Each wall is flat, endless, passes through zero and stands at right angles to its row. A trip goes straight from one point to another. Which walls does it cross, in order?

Walls:
(1): 90, 47
(2): -20, 125
(3): -317, 30
(4): -159, 284
(5): -220, -80
(6): 126, -285
Trips:
115, 190 to 10, -209 -> 4, 6, 2, 1, 5
10, 285 to -252, -28 -> 5, 1
196, -125 to 35, 114 -> 2, 6, 4
-192, -97 to -200, 17 -> 6, 2

Walls:
(1): -263, 114, 194, -57, 63, 40, 32, -71, 303, -166, -106
(2): 35, -125, -107, 36, 375, -20, 103, 81, 155, 39, 233
(3): 42, 176, 17, -119, -226, -87, -496, 38, -106, 273, -63
(4): 73, -112, 148, 63, -165, 168, 332, -225, -127, -122, -77
(5): -204, 262, 190, -18, -84, -68, 71, -30, -139, 286, -183
(6): -228, 187, -83, 101, 77, -83, 41, -166, -139, 8, -203
(7): 171, 152, 85, -5, 25, 57, -61, 222, 10, -233, -138
Trips:
-58, -6, -39, 257, 154, -42, 213, 157, -223, -14, -91 to 117, 250, -49, 228, -106, -78, 3, -55, 62, -209, 186 -> 5, 2, 1
-50, -208, -187, 126, 129, 340, -28, -236, -3, 1, 134 to 48, 263, 51, 59, -255, -218, 283, 65, -24, 73, -46 -> 6, 5, 2, 7, 3
-98, -1, -6, 39, 179, 72, -114, -97, -12, 92, 17 to 117, -164, 1, -156, -81, 78, -162, 351, 231, -112, -61 -> 5, 6, 7
-7, 126, 82, 229, -29, -133, 50, 235, 226, -33, -66 to 330, 121, 61, 124, 159, 77, -244, 149, -81, -267, 68 -> 5, 3, 1
-30, -239, 114, 9, 347, 108, -311, -116, 79, 34, 42 to -134, -284, -103, -105, 65, -96, -115, 16, 60, 223, -161 -> 1, 6, 5
102, -80, 31, 251, 0, -144, -248, 233, -35, -45, -114 to 105, -102, -6, -105, -84, 238, -217, -271, 31, -258, -26 -> 4, 1

Walls:
(1): 20, -215, -74, -186, 146, 126, 155, 159, -148, -96, -210, 234, 396, -179, 70, -301, -44, -282, -275, 207, 83, 32, -231, 328, 9, 313, -188, 107, -13, -105, -337, -182
(2): 30, -87, -220, 31, -232, 88, -122, 109, -83, 193, 10, -210, -145, -73, -33, -93, 32, 3, 244, 108, -196, -237, 148, 235, 189, -166, -99, 99, -217, -50, -217, 114
(3): -58, 241, -368, -133, 44, 31, -71, 18, 83, 41, 27, -78, 72, 4, 128, 129, 93, 62, 9, 10, 348, -77, -47, -239, 98, 153, -63, -276, 104, 265, -60, -156
(4): 33, -117, 13, -51, -186, -46, -326, 133, 169, -48, -60, 69, -4, -51, -45, 76, -40, -196, -116, 75, -24, -29, 136, -158, -157, -223, 182, 32, 182, 97, 103, 36
(5): 107, 111, 45, -100, -429, -24, -97, 40, -316, -60, -143, -322, -182, 151, -111, -241, 45, -49, -166, 59, 136, -157, -219, -34, 208, 317, -2, -148, -10, 58, 86, -18
(6): 18, -111, 216, 257, -55, 22, -62, -13, -389, -174, 16, 1, 76, -151, -71, -101, -18, -65, 71, -77, -62, -23, -66, -62, -18, -73, -9, 57, 62, -86, 77, -21
(7): 30, -227, 35, 6, 122, 240, 246, 65, 81, -270, 83, -197, -77, -95, -156, -97, -328, -158, -20, 25, 5, 172, -28, -165, -159, -29, 36, 59, 189, -173, -222, -29
(8): -334, 226, -25, -247, -82, -61, -78, 278, -214, 47, -141, 217, 28, 54, -21, -189, -68, 48, -93, 148, -78, -7, -141, -81, 174, -34, 77, -191, 98, -304, -34, 6
(9): -58, -65, -94, 2, 93, 74, 235, -184, -5, 162, 158, 93, -28, -277, -80, 164, -50, -56, 67, -9, 207, 59, 149, 160, -102, 151, 30, -59, -225, -90, 85, 295
(10): 42, -147, 56, 198, 119, 24, 175, 2, -190, 74, -27, -25, -81, -258, -76, -43, -23, 50, 16, 134, 98, 19, -253, 9, -61, -42, 21, 32, -15, -160, -14, 2
Trips:
121, -119, 7, -216, 12, -12, -47, -1, 109, 12, -106, -264, -23, 130, 46, -143, -100, 13, 19, 289, -4, -310, -196, 366, 108, -92, 40, 95, -81, -147, -223, -146 to 72, 60, 195, -8, 111, -158, -114, 86, 232, 177, 234, 80, 16, -71, -41, 94, -129, -71, 24, 167, 301, 105, -220, -87, 11, 48, 164, -207, -65, -43, -135, 144 -> 3, 9, 4, 2, 5, 1
26, -50, 134, 108, 72, -166, -162, -90, -94, 127, -59, 92, 27, -85, 140, -213, 52, 15, -93, -95, 73, 322, -112, -16, 157, -22, -22, -9, -417, -244, -4, -170 to 73, 219, -169, 167, -40, 292, 25, 102, -144, -45, -69, -225, 20, -129, 50, 10, -232, 152, -11, -307, -161, 53, 20, 216, 26, 274, -93, -37, -89, -129, 65, -180 -> 2, 7, 8, 3
-92, 13, 28, 112, 402, -57, -76, 50, 165, 187, -306, -54, 119, 16, 230, 327, 165, 53, 89, -32, 162, 97, 180, 35, -151, -14, 38, -62, 379, 87, 71, 144 to -456, 67, -178, -217, 86, 28, 36, 257, -170, 0, -232, -72, 306, -158, -7, 322, 110, -232, 90, -304, 255, -50, 88, -50, 73, 95, 203, -108, 130, 142, -19, -130 -> 8, 1
-6, 85, -139, 139, 18, 80, 109, 280, 278, -14, -29, 74, -154, 82, -62, 169, -72, 123, -153, 178, -25, -260, -5, 256, 6, 155, 133, -267, 116, -171, -338, -12 to -70, -185, -55, 102, 140, -258, -102, -134, -16, 37, 150, -75, 111, 54, -73, 7, 121, -203, 317, 88, 109, -108, -32, -313, -5, -79, -53, -31, -20, 24, 75, 236 -> 4, 1, 8, 7, 6
156, -27, -84, -81, 199, 150, 51, 198, -93, 32, 100, -101, 180, 171, 188, -122, 243, 42, -45, -64, 364, -288, -256, 225, -121, -71, 428, 302, -491, -10, -151, -16 to -30, -98, 141, 58, -87, -25, -106, -345, 187, 9, 137, -21, -270, -212, 35, -29, -41, -67, 42, -79, -157, -160, 65, -17, -118, -18, -71, 42, -100, -181, -48, 88 -> 3, 5, 1, 6, 7, 4
-70, 182, 84, 287, -27, -73, 0, -181, 34, -113, 114, -58, -162, -183, -221, -51, -133, 53, -184, 380, -237, 407, -176, 17, -127, 88, 131, -51, -275, -196, 34, 165 to -7, -254, -93, 227, -105, -115, 21, 219, 152, -44, -168, -77, 186, -139, -112, 245, -2, 82, -58, 70, -93, 193, -62, -201, -78, -230, 23, -193, 27, 129, -44, -37 -> 5, 4, 8, 9, 3

Walls:
(1): -97, -35, 129, 25, -23, -24, -24, 141, -71, -28, -88, -149, 146, 183, 36, 203, 132, -81, 73, -101, -23, 139, 110, 277, 122, 45, -155, -90, 26, -126, -203, -21, -137, 25, 36, -93, -18, -111, -52, 7, -79, -239, 167, 16, -146, 100, 15, 92
(2): 145, 45, -142, 124, 31, -170, -19, 208, 36, -144, 306, 78, 48, 288, 96, 36, 56, -57, -100, -73, 111, 235, 116, -242, -58, 28, 89, -392, 154, 90, 90, -104, 118, 112, 137, 70, 34, 91, -356, -136, -177, 122, 102, 18, -238, -84, -130, 223
(3): 6, -273, -114, 168, 64, -120, 198, -198, -94, 227, 194, -54, 61, -22, 69, -318, -298, -298, 175, -67, -151, 16, -116, 256, -26, -34, -212, -40, 243, -272, 241, -25, -97, 123, 54, 140, 34, 93, -9, 81, 5, -161, -322, 60, 109, -76, 122, -114
(4): 69, 99, -267, -214, 162, 157, 44, -21, -76, 184, 52, 19, 312, 74, 98, 74, 84, 327, 146, 169, -128, -241, -107, -52, -13, -75, 29, -10, -79, -64, 428, 155, 274, 90, -74, -179, 174, -128, 127, -112, 280, 166, -53, -141, 12, 158, 105, 98
(5): -127, -142, -147, -243, 16, -179, -41, 171, 101, 39, -112, 15, -262, -76, 202, 150, -37, 69, -34, -221, -38, 24, -116, 21, 54, 86, 27, 48, 66, -214, 91, -120, 237, -205, -49, -35, -34, 61, 55, -34, -188, -37, -3, -234, -198, -31, -161, 226
(6): 8, -205, 274, -113, -80, -163, 108, -21, -116, -154, -28, -199, -34, -278, 206, -67, 15, -177, -290, -62, -38, -106, 72, -110, -164, 27, 224, 60, 63, 34, -102, -164, -181, -20, 48, 57, 24, -216, -64, -15, -108, -86, 231, 89, 123, 316, 146, 30
Trips:
-1, -105, 334, -63, 270, 23, 170, 188, -162, 174, 193, 118, -66, 150, 208, 241, 177, -157, -5, 126, -192, 75, 130, 166, 34, -81, 496, 110, -334, 10, -255, 370, 222, -165, 71, -176, -213, -181, -74, -28, -331, 328, -33, 121, 377, 223, -109, 24 to 47, 192, 14, -126, -66, 49, -155, 46, 50, 0, 234, -284, 206, -211, -68, -80, -218, -291, -260, -58, 80, 243, -340, 73, -332, 119, 185, 33, 218, 53, 69, -151, -117, 177, -2, -150, -57, 70, -101, -26, -127, 190, -68, 188, -87, 142, 13, 14 -> 2, 4, 1, 3
310, -60, -74, -70, -215, 173, 143, 159, 28, 313, -76, 383, -245, -84, 110, 169, 230, -40, -8, -70, 30, 227, -46, -57, 98, -149, -142, -75, 205, 47, -296, 91, 189, 48, 224, -81, 26, -331, 73, 37, -88, -121, 64, 95, -59, -51, 94, -98 to 78, 303, -357, 239, -129, -86, -242, 203, 130, 20, 301, -16, -175, -114, -67, 115, 267, -10, -18, -126, 14, -165, -139, -171, -48, 140, 89, 79, -5, -74, 0, -98, 226, 252, 133, 127, 76, -41, 74, 29, 121, -159, 77, -186, -190, 175, -247, -62 -> 4, 1
-17, -191, -50, -288, -54, -321, -262, -104, 87, -173, 144, 171, 120, -101, 76, -99, 10, -383, -141, 53, -209, 3, 78, 92, -127, -164, 12, -35, -111, 17, -303, 5, -168, -117, -43, 281, 118, 112, 200, 96, -159, -139, 42, -11, -32, 239, -92, 116 to -29, 22, -134, -114, -168, -252, -138, 70, 25, 246, -149, -173, 38, 29, 69, 342, -379, 158, -9, -65, -57, -95, 125, 225, -31, 12, 113, -5, -110, -188, -176, -25, 124, 23, 24, -214, 109, -302, 35, -60, -17, 7, -102, 161, -24, -101, -47, 110 -> 3, 4, 6
-30, -71, -45, -66, 25, 71, 25, 15, -57, -25, -189, 93, -37, -263, -121, 39, 14, 375, -157, 75, 149, -52, 139, -249, 124, 393, -223, 95, -1, -74, -14, -19, -82, 19, 28, 115, -83, 129, 166, 23, -15, 67, 128, -216, 129, 203, 171, -116 to -96, -305, -17, 181, 65, -124, -83, 77, -160, 193, 73, 139, -68, -20, 237, -131, -84, -123, 154, -104, -207, -153, 399, -6, -34, 2, 40, -145, 213, 21, 10, 83, 20, 15, 198, 62, -84, -102, 58, 209, 68, 135, 36, -150, 104, -44, 87, 234 -> 3, 2, 4, 1
-51, -279, -7, -35, -156, -118, -222, -32, -48, -62, -155, 221, 88, -50, -117, 13, 85, 54, -16, 113, -12, -28, -150, 101, 4, -96, 140, -182, -307, -222, 93, -323, -127, -175, 184, -170, 159, 94, -50, -161, 189, 126, 96, -51, -68, -23, 229, 78 to -143, 28, -149, -88, 101, -239, -77, 162, 124, 93, -41, 143, 72, -4, 99, 4, 68, -41, 130, -196, 138, 56, -153, -226, 85, 6, 27, 178, 54, 246, -20, -21, -145, -60, 32, -272, -203, 171, -65, -126, -14, 20, 54, -153, -145, -35, 104, -124 -> 2, 6, 1, 4
-356, -78, 14, 341, -74, 62, 44, -96, 25, 57, 202, 193, -54, 133, 131, 295, 33, 21, -391, 6, -227, 31, -276, -57, 36, -58, -15, -15, 294, -150, -104, -202, 143, 166, -190, 196, -137, 16, -41, -114, -160, 40, 338, 119, -34, -165, 180, -136 to -209, -45, 122, -113, -437, 30, 46, 68, -3, 40, -195, 137, -146, 277, 107, 197, 25, -251, 93, -125, -102, -68, -80, 53, 2, 70, 184, 365, 46, 41, -139, -232, 205, 152, -121, 42, 312, 35, 151, 228, 250, 356, -91, 72, 162, 29, 134, 271 -> 3, 2, 1, 4
65, 247, -209, -2, -186, 327, -336, -60, -122, -50, 256, 67, 221, 287, -77, 415, 24, 220, 339, 113, -121, -207, 266, 189, -70, -97, 128, -151, -140, -155, 118, -59, -91, -9, -103, 199, 27, 98, 161, -92, -259, 47, 140, -263, 168, 70, 34, 227 to -142, 92, -52, -12, 239, 4, 239, -37, 203, -63, -69, -95, 93, 276, 69, 44, -30, -217, -2, -48, 144, -33, -9, 173, -178, -69, 81, 80, 75, 91, -317, 150, -4, 156, -25, 151, -32, -35, 173, -103, -385, -170, -76, -22, 36, -209, -43, -66 -> 4, 3
95, 48, 61, -76, 14, -110, 17, 86, 120, 98, 121, 12, 178, -90, 14, -252, -159, 60, 58, 63, -93, -70, -17, 18, 186, -123, -268, -81, -66, -140, -202, -93, -90, 194, 68, 303, -158, -28, 24, 112, -195, -167, 42, 64, 86, -246, 38, 38 to -131, 100, -73, 173, -68, -152, -18, -104, 79, -255, 291, 172, -64, 99, -27, -115, -184, 0, -23, -1, 63, -165, 310, 84, 14, -52, 71, 85, -99, -98, 133, -17, -212, 170, -127, -189, 159, 42, 344, -84, -52, 79, -2, 193, -28, 266, -157, 367 -> 2, 6, 1, 4
247, -15, 61, 73, -77, 43, -176, 85, -245, -27, 126, 105, 157, 54, 54, 2, 233, -128, 115, 122, 91, 95, 47, -54, 300, -82, -142, -52, -57, -90, -115, 219, 177, 167, 24, 59, 230, -149, 159, -463, 395, 120, -45, 160, -81, 50, 10, 186 to 2, 114, -132, -174, -26, 37, -316, 36, -113, 11, -68, -73, -160, 20, 136, 7, 71, 0, -85, 71, -152, -147, 66, 93, -275, -198, -107, 136, -260, -17, 14, 30, -110, 19, -59, -79, 17, -60, 371, 186, -203, -208, -170, 231, 91, -47, 93, 92 -> 2, 6, 5
